Each point is reached from the start by the listed moves, each made once or not at all, plus a little noise. Say if it took an odd or an even number of moves. Then give how often each move was made.
In the rows, 128 means zero.

Moves:
(1): [157 104]
(2): [130 167]
Start: [136 148]
Points:
[137 188] -> odd (0, 1)
[163 125] -> odd (1, 0)

Moves:
(1): [145 159  98 148 134 128 128 108]
(2): [145 145 148 103 120 129 135 117]
(3): [150 140 144 143 126 142 142 114]
(4): [113 144 119 109 133 121 134  80]
(5): [117 165 144 146 153 144 132 146]
(6): [120 125 142 108 122 139 111 123]
Start: [128 110 130 114 130 138 136 126]
Points:
[119 194 109 132 168 150 146  78] -> odd (1, 0, 0, 1, 1, 0)
[167 187 125 103 130 146 164  36] -> even (1, 1, 1, 1, 0, 0)
[149 219 157 103 150 172 151  47] -> even (1, 1, 1, 1, 1, 1)
[127 209 140  86 151 159 136  62] -> odd (1, 1, 0, 1, 1, 1)

Moves:
(1): [ 94 132 142 134 149 135  99 152 116 151 117]
(2): [145 155 155 125  93 138 151 121 112 122 119]
(3): [152 130 138 108 126 111 133 125 154 119 123]
(4): [104 112 142 142 130 115 131 139 137 120 131]
(5): [101 164 152 139 163 125  92 132 123 123 112]
(6): [149 141 134 101  88 137 146 129 127  88 134]
(7): [114 129 131 126 139 143 108 119 131 149 148]
(8): [137 114 127 112 107 117 141 115 101 123 137]
(9): [138 129 140 129 130 137 149 151 109 133 165]
Start: [115  97 150 136 146 155 125 156 134 126 112]
Points:
[ 84  81 200 111 116 168 132 191  90 124 180] -> even (1, 0, 0, 1, 0, 1, 1, 1, 1)
[ 92 135 244 134 147 133 130 198  85 125 118] -> odd (1, 1, 1, 1, 1, 0, 0, 1, 1)
[131 114 221  89  72 135 160 166 111  76  98] -> even (1, 1, 1, 1, 0, 1, 0, 1, 0)
[ 50 129 226 135 180 178  86 211 107 123 152] -> even (1, 0, 0, 1, 1, 1, 1, 0, 1)
[109 148 193 122 156 187 107 172 112 107 161] -> even (0, 0, 0, 0, 1, 1, 1, 0, 1)

Moves:
(1): [125 126 132 136 137 135 115 130 119 146 105 128 116 128 110 116  99]
(2): [172 167 111 145 139 149 135 135 142 140 127 113 157 111 125 108 117]
(3): [147 132 112 126 119  97 140 136 142 145 134 139 135 155 136 115 117]
(4): [127 134 134 124 146 134 138 132 139 123 126 135 127 129 116 143 124]
(5): [134 132 134 152 123 140 139 140 128 145 146 136 104 114 133 142 126]
(6): [107 139 126 117 131 115 118 125 140 111 133 115  96 137 127 119 125]
(7): [112 108 117 122 111 129 161 127 124  90 128 107 119 163 128 120 118]
(8): [128 110 108 142 118 135  98 144 126 116 140 140 115 123 140 147 118]
(9): [118 117 122 115 134 120 132 131 128 128 147 133 105 127 123 121 144]
(10): [141 147 128 126 143 152 122 127 111 134 105 144 133 152 150 114 131]
(11): [145 125 127 111 102 117 149 110 147  91  78 117 111 137 170 121 123]
(12): [132 141 164 123 128 122 110 136 123 109 134 165 135 105 114 114 101]
(13): [103 140 135 122 115 166 132 123 123 123 132 153 140 123 155 105 104]
(14): [150 137 130 134 120 134 134  92 108 146 131 116 141 126 133 125 104]
Start: [163 109 123 133 121 115 145 140 126 128 109 133 147 123 111 114  98]
Points:
[233 148  80 153 137 165 126 131 100 152 118 137 154 124 142  87  73] -> odd (0, 1, 0, 0, 0, 0, 0, 1, 1, 1, 0, 0, 0, 1)
[160 111 125 147 116  85 102 186 134 130 153 190  55 117  96  94  31] -> odd (1, 0, 1, 0, 1, 1, 0, 1, 1, 0, 0, 1, 0, 0)
[134 123 129 100  76 155 140 135 126   7  67 176 100 165 197  58  22] -> odd (0, 0, 0, 0, 0, 1, 1, 1, 0, 1, 1, 1, 1, 0)
